Rows are points. The ring and each string are closed loops that go straight from each point to the next, and from the last back to the first. Before rounding, they use only three directions, however many columns there are. Count how often each string passes through the ring. Passing back the other way cancels.

Ring:
11  -35  36  -32
29  -26  13  -9
28  16  -16  20
10  68  -25  27
-10  79  -18  23
-33  48  1  11
-37  1  24  -8
-12  -29  40  -31
String, 23 rows:
-51  -12  36  -18
-53  -19  18  6
-27  -8  6  12
-18  29  13  -5
-27  51  18  -12
-58  29  15  4
-55  -8  9  16
-23  -4  8  8
-9  21  15  -9
-20  17  31  -25
-7  15  21  -16
-15  -10  48  -43
-15  -52  63  -54
-13  -69  42  -27
-5  -17  15  -3
6  6  26  -24
3  -6  24  -20
-5  -44  28  -15
-4  -4  12  -3
-1  -4  34  -31
-10  -12  49  -46
-35  -40  58  -44
-29  2  43  -34
Times through: 3

Ring:
72  -4  -14  18  16  -25  29  38  15  5  -1
42  19  -6  16  4  -20  10  20  13  1  -10
-26  18  0  3  -20  -4  -14  -17  -3  6  -3
-53  -2  2  -11  -32  5  -17  -30  -14  14  9
-34  -25  -5  -11  -23  2  -2  -18  -16  19  19
7  -32  -15  1  -5  -8  15  4  -8  18  19
55  -22  -19  14  13  -21  29  29  6  11  9
String (22 x 11):
-83  10  -3  -4  -37  8  -31  -49  -19  14  5
-40  4  -12  7  -19  -2  -13  -26  -11  12  4
-14  1  -6  3  -14  -6  -4  -10  -5  10  4
-18  10  11  -11  -25  -1  -9  -9  -2  8  1
-42  31  8  -2  -29  0  -24  -26  -3  4  -8
-29  31  -11  19  -14  -8  -18  -23  -2  4  -11
-3  16  -13  18  -6  -12  -4  -7  1  6  -5
8  15  -14  20  -2  -15  0  -1  3  5  -6
14  12  -16  21  1  -16  3  2  4  5  -5
20  4  -6  8  -4  -13  7  9  5  7  0
45  16  2  7  0  -18  12  24  14  1  -7
70  32  5  14  8  -25  16  37  25  -6  -18
50  32  -9  26  9  -24  9  23  18  -3  -17
11  8  -16  19  0  -15  4  2  2  7  -3
13  5  -4  6  -7  -12  5  6  3  7  0
10  22  5  2  -12  -10  -2  4  7  2  -7
-20  36  7  3  -21  -6  -17  -14  3  1  -12
-42  25  -6  10  -22  -3  -21  -28  -6  6  -6
-36  11  -12  10  -17  -4  -14  -24  -8  10  0
-5  -2  -9  6  -10  -8  1  -5  -3  10  5
-23  3  10  -14  -27  0  -8  -11  -5  10  5
-70  10  15  -21  -43  11  -27  -38  -14  12  6
Times through: 4
String, 17 rows:
-32  -44  -8  -16  -22  4  5  -15  -20  24  29
-8  -36  -26  9  -3  -8  12  -7  -14  21  21
12  -19  -20  11  0  -12  13  4  -4  14  11
26  -14  -11  6  0  -14  16  14  1  11  9
47  -14  -7  5  4  -17  23  27  7  9  7
97  -10  -5  9  19  -27  39  55  20  4  1
121  5  -7  20  28  -35  43  66  30  -2  -9
67  14  -18  30  19  -28  22  32  17  0  -10
18  5  -14  17  1  -15  7  6  3  7  -1
16  2  -3  3  -7  -11  6  8  3  7  2
8  17  4  1  -12  -10  -1  3  6  4  -5
-30  30  9  -2  -26  -2  -19  -19  0  3  -8
-64  22  2  -2  -33  4  -28  -39  -12  9  -2
-66  6  -8  1  -29  4  -23  -40  -17  14  6
-29  -5  -10  3  -17  -3  -7  -18  -10  13  8
-17  -11  3  -11  -22  -1  -1  -8  -7  14  12
-30  -26  6  -23  -29  5  -2  -13  -14  19  21
Times through: 3

Ring (7 x 14):
4  -16  -11  11  -20  26  -56  21  7  -27  -29  -6  22  -3
21  -15  5  53  -19  -9  -37  18  -11  -27  -3  8  -3  17
17  3  12  57  4  -38  20  -2  -28  7  27  25  -26  21
-16  28  15  14  21  -17  57  -21  -27  40  27  25  -31  28
-43  39  17  -20  19  20  51  -24  -17  44  11  16  -24  39
-49  26  2  -47  5  57  6  -10  3  23  -23  -2  6  23
-26  1  -14  -34  -8  53  -36  8  13  -4  -38  -10  27  -4
String:
-2  5  -12  2  13  -9  20  -6  -12  23  4  14  1  -14
-5  8  -3  8  9  -4  16  -5  -13  18  5  14  -5  2
-18  29  38  39  4  -7  36  -14  -30  18  27  23  -45  69
3  23  34  63  11  -42  52  -15  -40  23  45  34  -51  55
19  11  26  76  8  -55  42  -9  -40  15  45  34  -46  40
31  -9  -9  50  10  -50  19  0  -24  11  23  25  -10  -17
20  -12  -25  16  9  -25  4  3  -10  12  3  14  12  -38
-5  7  7  19  -2  3  -1  0  -12  4  1  11  -9  21
6  3  25  57  -15  -8  -14  8  -20  -16  10  14  -25  50
25  -10  33  92  -29  -19  -38  20  -23  -41  12  15  -30  61
34  -19  29  101  -37  -20  -57  28  -19  -54  7  12  -23  55
15  -8  36  82  -35  -1  -50  22  -17  -46  2  9  -26  70
15  -9  32  77  -34  2  -51  22  -15  -45  -1  7  -22  63
27  -19  17  76  -32  -8  -57  26  -12  -46  -4  7  -10  37
35  -27  -11  53  -17  -20  -44  22  -7  -29  -6  8  10  -12
29  -23  -34  17  3  -23  -18  12  -3  -1  -8  9  24  -52
5  -2  0  26  -5  -3  -11  6  -10  -4  -1  10  -2  9
-1  8  34  58  -19  1  -17  7  -20  -19  9  13  -30  67
21  1  51  108  -27  -28  -21  13  -33  -36  27  22  -50  88
36  -8  21  92  -10  -51  -2  9  -31  -16  30  26  -32  34
32  3  38  108  -7  -61  18  2  -43  -9  47  34  -53  60
17  11  31  79  2  -48  31  -6  -38  7  41  32  -47  50
24  8  11  64  17  -63  51  -12  -38  25  45  35  -37  14
22  -2  -23  20  25  -48  41  -9  -21  34  23  25  -2  -40
0  4  -11  6  10  -9  15  -4  -11  19  3  13  1  -11
-15  20  16  17  8  -3  29  -11  -20  22  15  18  -23  34
-3  4  -12  0  10  -4  13  -4  -9  19  0  12  3  -12
-2  8  -18  -6  23  -17  37  -12  -14  37  10  18  1  -25
-11  19  -8  -6  27  -16  53  -19  -19  45  17  21  -10  -9
-9  12  -8  -3  16  -6  29  -11  -13  30  7  15  -3  -7
-20  22  13  6  10  4  30  -13  -17  26  11  16  -19  29
-38  44  42  16  13  6  56  -24  -30  36  27  24  -49  78
-19  23  16  11  9  2  31  -13  -19  24  13  17  -23  35
Times through: 3

Ring (10 x 14):
2  -7  19  -32  64  27  -27  -31  -9  10  8  0  -5  13
-2  -2  6  -42  76  18  -12  -17  -28  22  -3  -15  10  17
-10  1  -30  -44  64  -3  18  12  -47  27  -16  -35  25  11
-17  0  -54  -33  39  -15  29  25  -45  21  -20  -39  21  -1
-20  -4  -75  -12  -4  -24  36  33  -27  3  -15  -33  8  -18
-2  -12  -61  -7  -31  -20  40  24  -2  -23  5  -19  -1  -19
25  -18  -24  -16  -29  -5  37  3  15  -40  26  -4  -2  -5
36  -20  8  -22  -12  12  19  -18  25  -42  38  8  -6  5
28  -18  26  -22  14  25  -10  -35  24  -30  34  16  -14  8
14  -13  27  -22  38  30  -27  -39  14  -12  24  13  -16  8
String:
0  -10  -14  -17  19  8  -1  -10  -1  -7  9  -5  -7  -3
42  -15  32  -48  38  22  13  -26  3  -22  32  1  11  26
65  -25  68  -40  17  39  -1  -53  40  -51  61  28  -6  29
63  -24  42  -42  4  23  24  -32  29  -51  53  14  4  25
48  -20  13  -39  0  9  36  -12  13  -41  38  0  11  17
2  -12  -26  -11  -3  1  10  -3  5  -17  11  -5  -9  -9
-2  -17  -59  11  -56  -15  28  14  21  -38  14  -4  -20  -30
9  -15  -71  -7  -53  -29  63  34  2  -37  11  -21  4  -20
21  -11  -52  -35  -15  -25  72  34  -19  -23  9  -32  27  1
1  -9  -43  -21  3  -11  32  15  -14  -9  2  -21  8  -6
-29  -7  -68  6  -14  -14  9  17  -7  -2  -11  -17  -15  -29
-47  -4  -121  17  -45  -41  39  52  -21  0  -27  -36  -9  -47
-12  -7  -85  -13  -23  -33  57  43  -24  -8  -11  -36  13  -20
17  -10  -35  -37  7  -13  50  19  -19  -14  8  -26  22  6
-22  -9  -53  6  -13  -7  1  6  1  -8  -3  -9  -19  -26
-7  -11  -42  -4  -12  -6  14  6  3  -15  5  -9  -11  -17
33  -16  -14  -33  -6  -3  44  4  2  -32  25  -11  13  8
66  -24  15  -43  -18  5  56  -8  21  -58  50  1  16  21
15  -12  -9  -28  16  6  16  -7  -2  -15  16  -7  3  5
4  -15  -6  -4  -2  14  -12  -22  21  -22  20  10  -23  -10
27  -21  40  -12  11  36  -30  -51  40  -35  41  29  -29  5
39  -18  55  -35  40  39  -21  -52  24  -26  41  21  -11  22
32  -14  35  -41  45  27  -4  -33  5  -16  29  5  3  23
-3  -10  -9  -13  21  13  -13  -17  4  -6  10  0  -14  -5
-19  -10  -12  7  13  19  -38  -27  16  -5  7  11  -34  -18
Times through: 3
String (28 x 14):
-29  -3  -31  -7  34  7  -23  -8  -14  16  -11  -10  -15  -14
-20  3  -8  -39  88  14  -19  -11  -41  38  -17  -23  10  12
15  3  17  -83  120  14  19  -4  -64  39  -9  -38  50  46
11  -1  -3  -62  80  5  24  2  -47  22  -5  -32  36  29
7  -7  -16  -38  38  2  19  1  -22  2  3  -20  15  10
-37  -1  -57  -3  22  -6  -7  10  -23  19  -20  -21  -10  -21
-39  3  -79  -17  29  -22  22  34  -47  29  -32  -42  12  -16
-33  3  -98  -20  11  -37  51  53  -53  22  -33  -53  23  -18
2  -6  -60  -33  6  -24  57  35  -33  -2  -7  -38  26  -1
3  -9  -38  -24  6  -9  31  13  -14  -9  4  -20  8  -3
-7  -9  -33  -12  6  -1  7  1  -4  -7  3  -11  -7  -10
-22  -12  -73  19  -48  -17  16  18  12  -23  1  -8  -25  -38
10  -17  -56  0  -54  -19  45  20  15  -42  18  -10  -8  -22
42  -20  -27  -30  -35  -13  66  15  10  -49  32  -12  15  3
41  -17  -13  -40  -7  -6  56  8  0  -36  28  -14  20  13
7  -12  -28  -17  -4  -3  21  3  1  -19  12  -9  -2  -6
-14  -13  -57  11  -37  -11  12  9  13  -23  6  -5  -22  -30
7  -17  -77  2  -69  -31  62  35  10  -43  13  -18  -3  -27
10  -13  -73  -17  -43  -32  72  40  -9  -31  7  -30  15  -15
13  -9  -48  -33  -1  -19  57  27  -22  -14  4  -30  23  1
0  -8  -30  -22  15  -2  16  4  -12  -5  3  -16  3  -3
-44  -2  -82  6  -2  -19  7  25  -22  13  -24  -26  -11  -32
-37  1  -72  -12  23  -17  14  26  -37  23  -27  -34  4  -18
-5  6  -41  -66  82  -15  47  32  -74  39  -26  -56  52  24
21  0  -4  -79  90  -1  45  13  -61  25  -6  -44  54  39
5  -4  -11  -46  57  4  16  0  -32  13  -2  -24  21  16
-1  -6  -16  -30  39  5  6  -4  -19  6  1  -16  7  5
-1  -6  -14  -31  43  7  4  -5  -19  7  0  -15  6  6
Times through: 5
